Each row of a before or after table is a point. The points were changed in one or more steps. Then noise was added and the rows were shuffled. The steps act on how far a point lies along the listed directions, d1 being the first. Name the steps. A step turns or swaps two directions, mirrors them in a line or flattens them onto one, adds a multiple of one to another, or multiplies one. Angles are multiples of 10 degrees, from the lower direction toward the higher: turns from -170 to 170, lines from 10 to 170 but not 90. Use the fewest steps. Two steps may share a direction if one is a turn and the other turns, adds or multiplies; they go together, in the order done. Otherwise the lowest direction goes first.

Directions:
(1): [-23 -31]
(2): [-31  23]
Before, 10 rows:
[[ -9  -5]
 [-43  -9]
 [-15 -36]
 [ 37 -11]
 [ 48   3]
 [ 12 -43]
 [-31 -29]
 [-17  27]
 [ 44   6]
 [-23   2]]
After, 10 rows:
[[ 32  22]
 [-37  15]
 [ -9 -33]
 [-11   1]
 [-23  -8]
 [ 44   7]
 [ 46  12]
 [ -1  44]
 [-44  -4]
 [-26  30]]
Steps: swap d1 and d2

Directions:
(1): [-42  10 -21  34  25  -7  24 -35]
(2): [26 27 47 28 22 -2 29 12]
(3): [  2 -41 -17  -5  39 -22  23  37]
(4): [-21 -18   6   8  -3  66  16  19]
Before:
[[ 28  28  29  20   8 -14   4 -12]
 [-11  15 -13  -3 -30  11 -34 -14]
 [ 10  32  26  11 -19  -2   4 -16]
 [ -5 -10 -27  -8 -14 -24 -19  -9]
 [-31  -4 -17  -7 -24  14 -13 -18]
 [  0  -1 -33 -12  -6 -19 -34 -16]
 [-20  -4  -4 -16 -38 -16 -13 -29]
 [-34   5 -43  13 -15 -19 -15 -40]
 [-22  -3 -24   9  -5 -15 -12 -41]
 [ -4   2 -23  -5   3 -19 -11  -7]
 [-23 -40 -40 -13  34 -27  12  14]
 [ 30  -9  30  25  72 -46  58  28]]
After (12 x 8):
[[-25 -40 -23 -14 -11  34  11  20]
 [-25 -34 -26  -8 -14  50 -12   1]
 [ 28  74  34  19   3 -68  -6 -45]
 [  9   3   0  26  31 -62  13 -23]
 [-42  23  -5  -1 -63  76 -31 -61]
 [  8  -2   4  10  30 -40  20  13]
 [ 20  25  -3   6  16 -45  -4  -7]
 [ 12 -15  -2   3  31 -38   6  28]
 [ 11  19  -8  33  41 -86  22 -13]
 [ 14 -10  16  -1  19 -72  23   5]
 [ 32  24  10  14  17 -75  -1  -9]
 [ 42  26   4  12  29 -78  -4  -6]]
Steps: turn d2 and d3 by -160 degrees; add -1.5 times d2 to d4

Directions:
(1): [-20  34 -18  18  20  19 -22  42 -49   5   7  32]
(2): [-42  10 -22  10   6  -1  47  20   7  36 -26 -42]
(3): [ 12  -4  40 -12 -23 -27  17  28 -43 -23 -46  -5]
Before:
[[  9 -18  -2 -10 -40 -24  33   2   3  10 -39 -33]
 [  4   4 -11  -4   5   2  10   8  27  -2  -5 -11]
 [  5  -8  66 -27 -17 -42  22   7  -9  -7 -45 -25]
 [-14 -12  -3  -3   3 -18  30  -3   6  23 -30 -24]
 [  0 -23 -17   2  -9  -7  37 -61  79  41   4 -56]
 [-65  20 -25  13  -2 -23  62   2  15  45 -27 -42]
 [-44  23   3  19  17  -3  40  51 -71  13 -33  -1]
 [-35   4 -15  13   5  -9  35  13  18  40 -25 -40]
 [ 36 -14  37 -32 -10 -12 -10 -39  28 -14  26   2]
 [ 71 -27  40 -24  -6   2 -56 -34  12 -50  40  59]
 [ -1  -2  -4   3  -8  -7   2   4  10  12  13  -8]]
After:
[[  2  11 -15   1   8   6  -2  12  19  -6   0  -3]
 [-48  38 -20  26   9  -5  20  18 -23  26  -6   2]
 [ 17  -5  84 -29 -24 -46   9  31 -45 -27 -56  -8]
 [ -6  -4  -2   3   3 -15   9  10 -25   9 -22   2]
 [ 27  -8  10 -10 -39 -25  15  21 -38  -8 -40  -1]
 [ 38 -12  41 -35  -7  -5 -16 -44  24 -15  28  11]
 [ 60 -42  40 -29 -11 -11 -20 -46  42 -36  24  22]
 [-45  20  16  18   6 -17  55  57 -82   7 -56  -5]
 [  3   7  -4   1  -6  -4  -3   3   4  10  19  -5]
 [  5   5 -30  13  12  18 -29 -51  49  28  51   9]
 [-24  16 -16  25  16   4   3  27  -6  29  -7  -3]]
Steps: flatten d1 and d2 onto the line at 50 degrees; multiply d3 by 1.6

Directions:
(1): [ 22  43  21  21 -31  16 -16 -29   2   6 -34  14 -21  43  21  22  35  21
 -21  14  52 -21 -35 -27]
(2): [ 25  -6  10  14 -48  61   3 -25 -38 -51  -4  22 -12 -16  -5 -32 -48   6
  26  11 -18 -13 -10  15]
Before, 14 rows:
[[ -4 -25   3 -10 -18  37  14  -6 -40 -30  16  11   9 -39  -5 -24 -35   4
   33  -2 -43   7  16  29]
 [  2 -10  -4   3 -19  13   0   2 -17  -9   5   4 -12 -12   2  -7 -21   2
    9   3  -7   6  10  24]
 [  8 -10   1  14 -42  63  -5   6 -42 -54  -2  23 -19 -31 -12 -34 -58  -8
   37  15 -41  -5  -2  15]
 [ -4 -16  -4 -11  23 -15   1   2  17  20  -4  10  12   0  -4   2  13   4
    4  -9  -8  15   1 -15]
 [ 37 -15  19  17 -64  95   1 -29 -55 -68   0  34 -12  -9   0 -45 -56  11
   39   7 -14  -9  -7   2]
 [ 31  40  19  12 -54  47  -9 -25 -18 -30 -26  28 -16   3  -2  -6  -3   9
    8  10  19 -23 -28  -3]
 [ 31  27  26   5 -43  41  -9 -38  -6 -19 -17  11  -9  26  13  -2  -1  13
   -1  19  43  -8 -30 -20]
 [ 35  32  13  18 -26  23 -26 -18  -1   5 -31   1 -24  26  10  11  12  10
  -18   8  35  -8 -11 -22]
 [ 12   3  17  16 -27   3  -9 -11  -1  -1  -3  -7  -3   8 -10  14  22  19
   -3  -9  -1 -10 -20  -1]
 [  1 -29   8  13 -17  26   5  -3 -25 -34  18   8  -4 -24  -8 -23 -43 -16
   21  13 -29  11  -4  14]
 [ 26  31   2  -6 -29  18  -8 -18  -7   0 -28  18  -9  20  20  -1   6  18
  -13   7  29 -24 -22 -22]
 [ -6  -6  -7 -15   7 -16   6  15   9  -1  20  -3  -3 -16   5  -2  -1  -6
   -7   4 -16   8  14   8]
 [ -4 -25  -4   6 -19  21  10  -3 -30 -34   4   1  14 -15  -6 -30 -37  14
   22   3 -27  10  11  26]
 [ 10 -26 -15  -2 -26  38  20  -6 -24 -45  26  10 -11 -49  -5 -41 -66   9
   43  -3 -43   1  12  38]]
After:
[[  3 -32 -20  -7 -17  30  22   2 -19 -40  29   5  -6 -54  -5 -40 -64   3
   44  -6 -46   8  15  41]
 [  3 -17  -5   9 -33  56  -3  12 -40 -53   1  19 -15 -37 -14 -36 -59 -15
   39  11 -48  -1   5  18]
 [ 27  29   3  -6 -32  22  -8 -21 -11  -7 -29  19 -12  18  17  -5  -1  19
  -10   6  24 -25 -20 -21]
 [ 13   1  17  17 -27   4  -9 -11  -3  -3  -3  -8  -4   7 -11  13  17  20
   -1 -10  -4 -10 -20   0]
 [ -9 -28   0 -11 -10  29  15  -2 -38 -25  20   7  13 -42  -6 -24 -34   0
   32  -4 -45  11  21  31]
 [  1 -14  -5   3 -18  11   0   3 -16  -6   7   2 -11 -13   0  -7 -19   2
   10   3  -8   7  12  25]
 [ -4 -33   5  12 -11  20   7   3 -23 -31  22   6  -2 -28 -10 -23 -41 -20
   20   9 -31  13   0  14]
 [ -7 -27  -8   1 -14  16  13   2 -26 -31   9   0  17 -19  -8 -31 -36  12
   21  -1 -31  12  15  26]
 [ 32 -26  15  12 -56  89   5 -23 -55 -68   6  28  -6 -19  -5 -49 -64   4
   45   4 -25  -4   3   8]
 [ -8  -6  -7 -16   8 -19   6  16  11   3  18  -4  -3 -14   4   0   1  -7
   -8   3 -14   8  14   8]
 [ 31  34  18  13 -53  51  -6 -24 -20 -35 -23  28 -16  -4  -4 -12 -11   8
   14  10  12 -23 -26   2]
 [ 38  31  13  19 -31  29 -24 -21  -6  -1 -31   2 -24  23   9   5   6  10
  -14  10  30 -10 -11 -19]
 [ -4 -14  -3 -11  19 -16   0   0  17  20  -4  12  10   3  -2   5  15   6
    2  -9  -6  14   0 -16]
 [ 31  22  23   5 -46  46  -6 -38 -10 -26 -15  10 -10  20  12  -8  -9  13
    3  20  38  -7 -27 -17]]
Steps: turn d1 and d2 by 10 degrees

Directions:
(1): [ -2 -19 -53  -3  37 -43 -15  -4  39  11 -24 -15 -19  17  -6  -8  15 -13
  -1  49   6  42 -23  26  16  42  22  41 -24  16 -25 -10  18  18  -1 -37
  34  11  -6 -16 -14  -8  -4   5 -39   7  55 -22  -3  55   8  30  81   4
 -11 -21  20 -20  14  17  21  34 -52  -7]
(2): [-17  21 -13   1   9 -12  48 -47 -30   1 -23 -48 -37  -5  28  -4  39  31
 -48  48  16 -30   5   1  14 -20  24  14 -29 -10   7 -27  35   1 -45 -11
 -13  22 -37  73 -13 -47  39   0   6  27 -27  24  51 -10  31  14 -12 -28
 -20  -1  -3  35  18 -20   6 -15  -1   4]
(3): [-13  -7   9  35  30   2 -53  26  15  -6 -22 -13  -2   4 -38  -1 -22 -20
 -21 -13  -8 -13  26 -11 -45 -19  36 -19  27  17  19   6  20  12 -16 -13
  -3  -3 -86 -17 -16 -17 -26 -15  18  -1   8   7  20  56 -37  33  17 -25
   8  40   7  55  33  36 -24  -2  63  42]
Before:
[[ -4  13  44   8 -37  39  -1   8 -28 -14  29  13  24 -13   4  -5 -16  -9
    7 -48  -2 -35  20 -21 -24 -54 -28 -34  35 -21  26   9 -14   3 -11  24
   -8 -26 -14  13   7  -3  -5  -7  44  -8 -50  24   8 -44 -16 -27 -69  -9
   16  28  -4  33   7  -6 -22 -29  54  20]
 [  8  -3  15 -25 -33  20   9  -4  -3  12  24  39  10  17  23   8 -21  -6
   38 -28  -8   8 -20  16   5  19 -56  -8   6  -6  -8  -1 -50  -2  35  30
    6  -5  95 -38  23  46  -9  13 -16 -26  -4 -17 -57 -35  -9 -36 -25  42
   16 -25 -21 -57 -26   4  -2  -4 -14 -28]
 [  7  -2   8  10  -6   7 -20  14  -2  13  25  15  -2   4 -22   4 -21 -15
   -1 -34  -6  22 -12  11 -14  -4  -6   1  42  -4  14  13  -8   5  12   0
    7  -5  12  -6  13   9 -12  10  19  -7  31   4 -21  14 -13 -17   7   4
    7  16 -21 -11   5   2  -4  10  15 -13]
 [-20  21 -39 -16  36 -39  40 -51   3  10 -29 -47 -43   3  24 -15  34  29
  -50  57  22   3 -12  24  31  15  25  42 -38   5 -25 -14  38  11 -27 -33
   21  31 -13  46 -26 -31  39   5 -35  22   3   1  38  24  38  39  35  -9
  -41 -46  -2  -7  18 -17   5  20 -66 -12]
 [  6  -3  15  32  21  -6 -51  36  32   3 -12  11  13  -1 -30  18 -37 -15
    3 -26 -23   3  18 -12 -22   2  39 -12  37  18   4   7  -8  11  -4 -16
   15   1 -35 -63 -14   5 -38  12  -2 -18  20 -19 -17  51 -38  30  33   4
    1  30  -8   1  19  26  -2   5  34  23]
 [-11  -2 -32  34  20 -28 -25  -6  16  14 -15 -16   3   3  -4  15  -5 -16
  -13  22   8  29 -19  -4   0  16  21  18 -10  16  -5  -6  31   5 -12 -21
   -1   8 -25  -3 -17 -12  -8   2 -16  -1  28   3  -3  33   2  22  63   0
    0  19  -2 -12  25  15   0  22  -9  20]
 [-12   5 -37 -22  15 -23  26 -21  -6  -4 -23  -6 -16  26  24   0  31  17
   -8  39  11   8  -5  13   9  18  16  33 -16  12  13  -2   7  -9 -24 -13
    1   9   9  13 -20   3  14  19 -14   8   3  -1  -2 -12  24  15  20   8
  -21 -28  -3 -11 -14 -11   4  16 -49  -7]
 [  3   6  -5 -17 -31  23  24   4  -2   7  27  39  11   5   4  10 -14  -3
   40 -36 -15  26  -6   0  24  27 -43 -13  -2 -24 -12  13 -30  -5  23  12
    2 -20  78 -17  16  51  15 -12  -4 -15  -9 -35 -37 -37  17 -29  -4  31
    9 -17   5 -55 -23 -18  17   1 -51 -15]
 [  1 -29  17  36  20  19 -67  48   7 -18  -7  13  15   5 -60 -11 -48 -32
   -7 -36 -20  11  32 -35 -48 -14  23 -28  39   8  20   8  -7  13  12  16
    2 -12 -62 -54   0  14 -37 -19  24  -6   4   2  -3  51 -52  17   7 -19
   10  36   7  40  21  48 -47  18  59  35]]
After, 9 rows:
[[ -1  14   9 -34 -37  17  53 -39 -30  14  17  11 -11   9  52   6   7  18
   11  -1   1 -11 -22  16  21   6 -52   1 -13 -16  -5 -16 -31  -8   9  30
   -4   9  91  12  19  20  21  16 -11  -7 -29  -1 -31 -62  21 -37 -47  31
    2 -33 -27 -46 -26 -20   4 -18 -26 -35]
 [ 15 -44 -32   2  22 -16 -49  40  37  -3  -2  24  15  17 -40 -13 -26 -35
   24   3 -13  68 -10  -5   0  44   1  17   4   7 -18   3 -23  18  38   0
   37  -6  18 -75   7  34 -31   2 -29  -9  52 -34 -39  55 -21  11  65  14
    1 -17  18 -34   0  36  -8  54 -41 -10]
 [ 10  -2  -9  -3  -7  -1   2  -3   0  19  22  10  -7   5  -6   0  -7  -4
   -3 -10   1  27 -24  18   5   7  -8  15  26  -8   5   3  -5   4   9  -5
   14   4  34   5  16   9  -2  14   9  -3  34  -1 -21   8   7 -19  15  10
   -1  -2 -19 -29  -3 -10   7  16 -19 -31]
 [  9  -9  30   1 -31  24 -40  39  13  -9  39  46  45  -2 -16  -3 -37 -36
   47 -58 -11  10   4 -11 -23 -19 -40 -23  41  -7   9  25 -31   6  26  19
   17 -38  21 -48  12  31 -34  -4  21 -25  -4  -5 -35 -18 -31 -29 -23  15
   27  14   6 -10  -3  11 -13  -3  21   9]
 [ 10  -8 -21   6  21 -32 -18  12  39  15 -10   7   0   2  -5  13  -9  -5
   16  10 -15  35 -12  11  18  36  27  25   1  14 -21  -4  -8  11   2 -26
   35   8  19 -53  -8  10 -19  25 -33 -11  44 -34 -31  42  -4  23  63  22
  -10  -9  -2 -49   6  11  25  28 -40 -10]
 [-21  14 -11  -5  13  -8  26 -19 -24  -9 -26 -15 -17  17  18  -1  27  22
  -25  25   9 -19  20   0 -12 -12  25  14  -3  10  34  -2  13 -14 -39  -7
  -19   4 -33  33 -23 -11  17  10   9  12 -26  17  18 -15  12  16 -11 -10
  -17  -3  -8  27  -4  -9 -13  -1  -4  13]
 [ -4  26  -1 -23 -34  23  61 -27 -30   4  19  15 -11  -3  25   8   9  22
   13 -16  -7   2   1  -3  34   8 -33 -11 -17 -34  -1  -3 -16 -11  -3  15
  -16 -10  64  32  11  24  42 -10   5   1 -36 -17  -7 -61  41 -30 -30  12
   -3 -18  -2 -32 -17 -39  19 -16 -50 -13]
 [-29  34   4  15  34  -9  13 -35 -15  -2 -33 -56 -35  -6   7  -9  11  29
  -71  19  12 -39  27  -2 -17 -31  39   0  -4   7   8  -6  47   7 -45 -21
   -4  23 -83  53 -30 -45  24 -10   6  19 -33  25  62  26   6  47  -7 -39
  -27  -2 -11  53  38  -4 -27  -6  22  24]
 [-14   1 -39  29  19 -30 -10 -16   7  14 -19 -25  -6  -3   5  14   5  -6
  -21  31  10  22 -20  -4   8  12  24  21 -20  12  -4 -13  36   6 -19 -20
   -6  14 -26  16 -16 -22   1   4 -15   3  21   9   6  22   9  23  57  -3
   -6  19  -1  -7  28  10   1  15 -16  16]]
Steps: turn d2 and d3 by 60 degrees; turn d1 and d2 by 50 degrees
